Rows are points. The window is the flat piece filled in between its corners: a triangle in 3 columns, a solid with four corners in 4, and so on. A path goes straight from each point to the next, and from the last back to the first. After which points does the path pass through the window?

Window (3 x 3):
[[-15 -54  42]
 [  6  -9 -34]
 [ -2  41  -1]]
Path:
(1): [-45 -66  18]
(2): [ 21 -55  64]
(3): [ 31 -20  -3]
(4): [-27 -28  -1]
(5): [-67 -29  47]
(6): [ 41 -62  18]
(7): [ 42 -49  -1]
(8): [-21 -25  10]
Through the window after points: 3, 5, 7

Window (4 x 4):
[[ 22 -42  -7  55]
 [ 19 -50  16   0]
 [-48  12  -8  30]
 [-42  65 -35 -20]]
Path:
(1): [-43 -61 -27  47]
(2): [-64  -2 -50  22]
(3): [-1 30 42 13]
(4): [  4 -30  67  37]
(5): [ -3 -28 -36  -3]
(6): [-17 -48 -28  14]
(7): [ 31 -31  37  55]
(8): [ 58 -20  43 -36]
Through the window after points: 2, 4, 8

Window (6 x 6):
[[  9  11  -3  -4  45 -45]
 [-18  28  27 -34  29 -14]
 [ 32  -4  22  16  15 -17]
 [ -6 -53  -8 -28 -34  28]
 [-26 -16  19 -12  37   7]
 [ 56  14 -43  86 -14 -11]]
Path:
(1): [ 30   0 -11 -13  34  14]
(2): [ 95  -5 -20  39  41  -9]
(3): [-31  19 -12  42 -27 -27]
(4): [-44 -15  31  -9  34 -16]
(5): [  3   9  13 -36  36  -4]
(6): [ 12 -13  11 -12  45  25]
(7): [-21   1  23  -2   2 -10]
(8): [ -5  -2   2  -1  23 -49]
Through the window after points: 2, 8

Window (9 x 9):
[[-46  52  45  95   1  -5  29   3  -9]
 [ 19 -22  31  71  41  27  23  27  -1]
 [ 49  31  43  39 -14   3   3  47  -3]
 [-26 -55 -69 -75 -17  -3 -54  -9   9]
 [-29 -38 -54 -61  28 -76  -7   0 -20]
 [ 36  32  67  70   0  13  59 -24  34]
 [  5  18 -51 -62  44   6 -44 -23 -16]
 [ 32  16   7   8 -10  55  60  23 -26]
 [-27  26  44  -3  29  13  24  32  30]]
Path:
(1): [-28  13 -66 -33  12  11 -22  24  28]
(2): [  2 -13   1 -18   8  -9 -17   2 -21]
(3): [ 12 -60  79 -31 -20  -8 -47 -16  21]
(4): [-39  78 -66  28  58 -18  73  46 -16]
(5): [14  6 -4 33  5 31 28 22 24]
(6): [  3 -12  48  12  47 -45 -22   7 -64]
(7): [-16   2  22 -33 -18  12   3 -12 -63]
(8): [ 16 -13 -52  12  34 -19  -3   5  25]
(9): [-5 18  4 24 32 23  7 44 45]
(10): [  2  17  48 -14  -6  -2  24   0 -22]
(11): [-14 -13  65  13  -1  19 -19  -7 -46]
(12): [ -6  19 -22  28  29 -14  21  17  41]
Through the window after points: 3, 5, 9

Window (11 x 11):
[[-17   0  95  -8  36 -15  39 -76  94  21  -9]
 [ 23  45  11 -36 -49  -3 -21  24  18  33 -32]
 [-47   1 -17  10 -48 -22 -12   1  -4 -14  -8]
 [-40  36 -43  18  -6 -12  25  13 -27  -1   2]
 [ 17  44   4  12  40 -39 -10  14   1 -34  67]
 [-26 -10   9  22   3   2   7   1 -32  -7 -17]
 [-34 -31 -10  17 -34 -21  13 -19 -22  36  30]
 [-40 -17  -4 -27   4  10  13   1  22   7 -12]
 [ -7 -10 -29  67   8  -8   4  19   9   0  38]
 [ 15   1 -48  14  -5 -51  -1  35  -6   4 -18]
 [ 20 -27 -16   6 -81   1  32 -19  -5   2  16]]
Path:
(1): [-15  -8 -32   9 -31 -22 -21 -19  -7 -21  10]
(2): [  0  25  13  13  -7   2  63  76 -38  58  27]
(3): [-26   2  26   1 -29 -17  52  49   5  -2  -6]
(4): [ -9  -4 -12  20   9  -5   0 -10  -2   6   5]
(5): [ -9  -7 -10   8   8   7 -32 -53  27  18  31]
(6): [ -6  -3  40   5 -17 -29  43  12  24  -7 -11]
(7): [-22  24  51  23  -9 -40  34  32  12 -29  58]
(8): [ -1 -11 -29 -18 -26   3 -15 -14   7  22 -32]
Through the window after points: none

Window (12 x 12):
[[ 14  33  15 -28  33  53  -5 -54  13 -12  52  28]
 [ 21 -36 -55  40 -20   9  11  37   6 -66  21  36]
 [-13 -28 -42 -45 -43   8  16 -95  20 -11  10   7]
 [ 12  -9  47  -4   1 -46 -48  50  25 -61 -32 -14]
 [-59 -13 -10  28  21 -25 -49 -30  22  39  60  -6]
 [ 14 -75 -28 -23  -9  -6  49 -45  41   3  10 -43]
 [ -4  23  -7   9   7  16  -2  39   5   2 -30  28]
 [-73 -31  30 -42 -35   5  17 -36  -4   2  33 -82]
 [-10  12 -58  11  43  16  -7  22 -14 -60 -30  15]
 [  7  -6  20  57  31  30 -58  37 -76   2  10  -5]
 [-64 -44  58  52  39  52 -37 -56  44  48   1 -15]
 [ -8  74  17  13  -6  28 -37  13  -2 -27 -32 -70]]
Path:
(1): [-28  -1  17  12  21  10  49 -32 -24 -38 -12 -55]
(2): [-44  11  42  95  16 -24  21  -8   7 -16  18  27]
(3): [  3 -16  -7 -16  -2   7 -41   8   7 -28   1 -27]
(4): [-11   7 -15  -7   2  23 -24  16  30 -18  -9 -16]
(5): [-10  32  16  24  -2   8  -6   2 -27 -23 -14 -28]
(6): [ 31  16   2  20  28 -55  17 -48 -10 -35 -25  20]
(7): [-38 -55 -49   2 -46  84 -31  32  14 -11  60  -4]
(8): [ 23 -35  -9 -11  11  58 -42 -26  30  -2  42 -20]
(9): [-42  37  -2  -9  -2 -23  27 -37  -5  -9  -8  35]
(10): [-21   7  19  77 -37 -68 -21 -23 -45 -27  -9 -24]
(11): [ -6 -16 -16 -29  49  74 -29   8  18  21  29   0]
(12): [ 18 -13 -16 -20 -16  28 -67  15  38   2  14  27]
Through the window after points: 4, 6, 8, 10

Window (14 x 14):
[[ 66  43  15  47 -23  -6  -1 -45  -8 -26 -10  24  10   0]
 [-28 -26 -12  50  -7   8 -47  14  13  -7  -8  22  24   4]
 [  1 -14 -29   4   5  74  19  52  19  58 -54  -1 -36  10]
 [-81  41 -42 -36  39  -9 -18 -30  37 -54   0  28 -24 -14]
 [-19  69  44  -2 -36  26  -2  38  51  54  16 -10 -10  -2]
 [-24  13 -27  -3 -30 -26   0  38  43  95  27  23  -4 -69]
 [-46 -29 -44 -33  11  29  31 -18 -12 -35  55  27  87  21]
 [ 21 -40 -38 -22 -60   3 -41 -27 -82 -56  57  25 -24  18]
 [-49 -20 -56 -62  12 -41 -83 -48  80  -1   5  15  20 -22]
 [-57 -25  21 -33  66 -68  35 -23  43 -54  -9 -14 -47  21]
 [-16 -15 -10   7  87 -10 -19  90   5  86  11  15   7  61]
 [-21  53  47 -36 -24 -52   3  12  29  32 -53  15  19 -71]
 [-20  25 -37  -4 -12 -92  24 -36  21 -94 -41 -11  38  25]
 [-41  22  -7  43  31  23 -11 -22 -19  51  -8 -22  25  50]]
Path:
(1): [-29  19  11 -19   1 -22  26  -1  53  -5 -21  75 -14  25]
(2): [-49 -24 -21  18 -11 -28  15 -17   8   1  -4  49  48  24]
(3): [  7  23 -17 -32  13   2 -29 -15  29 -17  11 -14  -2 -16]
(4): [ -7  16 -46 -49  38 -23  20  33  -3 -36  -3 -15  58 -46]
(5): [-56   2 -19   5 -11 -16 -12 -48  30 -30   5  29   2  40]
(6): [-19 -20  15   9   3 -30 -17 -17  31  48  12  31  -7  68]
(7): [-13  33 -30 -15  24   3   5  46   0 -11 -22  -7  10 -40]
(8): [-42  -6  -4  -2  39 -28 -14 -17  -7  -6  -1 -59   1  -7]
Through the window after points: 2, 4, 6, 8

Window (14 x 14):
[[ 14  53   1 -24  -3  28  36   5 -68 -38 -27 -38 -34 -62]
 [-15  -7 -36 -15   9   4 -57  52  31 -61  -3  23  -3  65]
 [ 28  12 -26  24  25 -46  65  -7  45  -1  18  23  16  -8]
 [-56  47  28 -34  21 -60  23 -45   7  -8 -28  44 -24  37]
 [-20  10  61  -7  28  27  73 -35 -49 -56 -21  10  33 -30]
 [ -1 -44  24 -11 -28 -35  -3  29  -9 -28  29  54 -34 -58]
 [ -5 -24 -33  24  42  25   6  40 -28  37  51 -24  -7  33]
 [ -1 -23  56  62  41 -25  54  19  14 -31   2  29 -17  14]
 [-44  49  33 -11 -21  21 -39 -31  33  50  -7  48 -74  -6]
 [ 36 -48  42   3  15 -34 -71  27  -7   7 -56 -27   6  16]
 [ -5  18 -68  29 -56 -30  23 -42  51  -7  28 -61 -25 -16]
 [ 14  17  95 -40 -21 -12  31 -16 -45 -16  54 -19  15  25]
 [  2 -63  47  13  -8  32  12  35  31   8 -77   9 -32  54]
 [-26  41 -27  53 -70   8  55 -30   2   5  53  27   5  74]]
Path:
(1): [  5  44 -27   2   4  19  10 -54 -25 -58  21  47 -66  41]
(2): [ 36  -4  10   0   6 -17  13 -47  -6 -18  18  20 -33  47]
(3): [-52 -10  17   9 -19  -9 -13  59  31  -5  -1   6   9 -18]
(4): [-30  12  40   0  16  26  38  24 -27 -10 -33 -35  35 -25]
(5): [ 18 -20  35  -8  -3 -28  37 -67 -18 -67  33  88 -40  -7]
(6): [ 23 -40  19   1  22  11  23   2   0 -23  -6  15 -31  50]
(7): [-36   6  41  14 -12  10  25  15  -1   5 -44  -2  11 -18]
(8): [-27 -23  25   7 -22 -36  14  43  36  25  -3  -4  29   0]
Through the window after points: 4, 6, 8

Window (14 x 14):
[[ 21 -11  20 -35 -17   1  13 -29 -35 -17 -34  34  17 -48]
 [  5   1 -32  51  17 -26 -55   4  16 -25 -52 -33 -17  60]
 [ -2 -46 -10  44  -1 -60  10 -14  22 -38  -7 -30 -71  46]
 [ 36 -18 -46  22 -50 -22 -21 -11  37   7 -22 -40 -33  52]
 [ 59  54 -50   6  51  14  22  -1  13  29  25  33  -5 -24]
 [ 23  13   9 -12  14  60  12  18 -29 -34  30 -11  51 -10]
 [ 32 -32   8  54 -20 -26 -10   8 -13 -10 -31  -3  -5  95]
 [  5 -25  21  -3  -9 -15  -5   9 -74  16   5 -20  -1 -33]
 [ 47 -33 -34 -10  17 -49  -3  25  23 -11 -37 -43 -10  74]
 [ 26 -17   9  20  -2 -15 -19  47  65  14 -39 -21 -31  57]
 [-29 -16 -16   5 -15 -45 -22 -13  26  15 -14  -2  17  65]
 [ 77  57 -17 -42  32  16 -49   7  21   0  49  40   2   0]
 [ 43 -44   3  24  -7 -38   5   1 -12 -15  14   5  31 -66]
 [ 22 -60  16 -14  18  26 -17 -44 -26  18  -1   9  23 -24]]
Path:
(1): [ 43 -21   6  -9   2 -10   2 -22   8 -13 -11 -45  -1  19]
(2): [ 44  -2  33  29  10 -38  -7 -18  11  25   2 -15   3  -8]
(3): [ 21 -21 -34  -1  -2 -10 -20  12  -2 -13 -16   5 -16  23]
(4): [  8 -32 -40 -18  -8  -6  21   3 -35 -14  -9  14   5  -9]
(5): [ 31   7  71  22  -3 -19 -43 -18  -7  14 -23 -20   1   6]
(6): [ 23  21  28  26  24 -49   5 -24  -3 -26 -37 -37  14  -6]
(7): [ 13 -20  -8 -12  -9  11  -8  10 -20   2  10   5  10  10]
(8): [  3 -19 -46  15   5  -2 -28  -4   3  -4 -13   2 -12  21]
(9): [ 58  30   0  28  12 -24  -3   7  19   0 -19 -29  -6  30]
(10): [ 32 -36  28  23 -11 -24  12 -50  -3 -17 -21 -50  14  23]
(11): [ -2 -13 -32   9   7 -15 -14  45 -11  -1  -7  23 -30   0]
(12): [ 10 -42 -20 -10  15   7  -5  16 -20  -9  -3  22 -14  11]
(13): [ 53 -16  24  12  -6 -42 -11 -55  22  10 -28 -55  24  12]
(14): [ 15  -7   3  -3  12 -34   3 -20   1   1  -2 -36  11  33]
(15): [ 17 -40 -36  40 -45  -3 -26  25   6 -11 -17  17 -59   8]
(16): [  3 -45 -54  33  26 -36 -33  52 -11  22 -26  65  -3  62]
Through the window after points: 4, 6, 8, 12, 14, 16

Window (14 x 14):
[[ 32  29 -59 -13 -41   0 -11  -9 -15  36 -49 -95   4   2]
 [ 11  -7 -27  -3   4  52  47 -47  38  -2   9 -22  20 -16]
 [ 14  26 -23  27  18  20   8   5  27   0  22  -8 -34  29]
 [  7 -21 -46  -3  -3 -15   1  17 -30 -27  38 -34  24   9]
 [-26 -76 -16  56  15  78  39  25  -2  22 -29  79  -1 -81]
 [-70  -3 -25  -5  19  26  49 -55  37 -43  -5 -19 -50   6]
 [ 60  19 -25 -83 -27  -8 -35  53 -19  17 -22 -87  15 -58]
 [ 29 -22 -31 -47  34 -11  30   0  -8   3 -15 -48 -10  36]
 [-28 -27  29  33  37  55   1 -18 -17 -23   7   8  10  32]
 [  1 -49 -33  34 -25  23 -71 -43  87 -10  -3  35   1  54]
 [  7 -31  38  34 -18 -15  31 -12  14 -34  16  -9 -11  49]
 [ 32 -24  -2  88  37  14 -10 -44   5 -42 -27  36 -10 -14]
 [  8 -61  -6  76  22  19 -30 -15  60 -30  13 -38 -13  38]
 [-73  18 -16  21  49  -2  55 -41  68  -3 -18  -5  14   7]]
Path:
(1): [ 45   7 -14  27  -8  25  11  -6  -2 -39 -78 -36   3  22]
(2): [-52 -41  -2   6  23  12 -10 -23  44  44  89   8 -21  -7]
(3): [ -5  -4  -1   4  18  16 -12 -27 -19  30  17  14 -41 -24]
(4): [ 12  -3 -25  27   6  22  20  11  34 -18  -1 -17  -2  23]
(5): [ -1 -12  -6  23   0  10   6  18  34 -39 -30 -41  21  34]
(6): [ -6 -30 -25   2  15  13  10 -51  22   1  19   6 -36  13]
(7): [  8 -38 -21  -3  37  -5  -6 -36  16  20  -2 -16 -20   5]
(8): [  2   6 -13  40  -8  44  21   8  39 -40 -12 -31  -6  27]
(9): [  1   8 -72 -25 -20  59   8  28  -3 -33 -73 -28  29  -3]
(10): [ 24  -7  -1  -7  -1 -20  -6  -2   4   9  15 -45  -4 -10]
(11): [ -5 -55 -44   2  29  23   7 -29 -11  35  -6   4 -28 -40]
(12): [  9  30   5  46 -28  31  25  38  32 -56  -3 -19  42  38]
Through the window after points: 3, 5, 9, 11
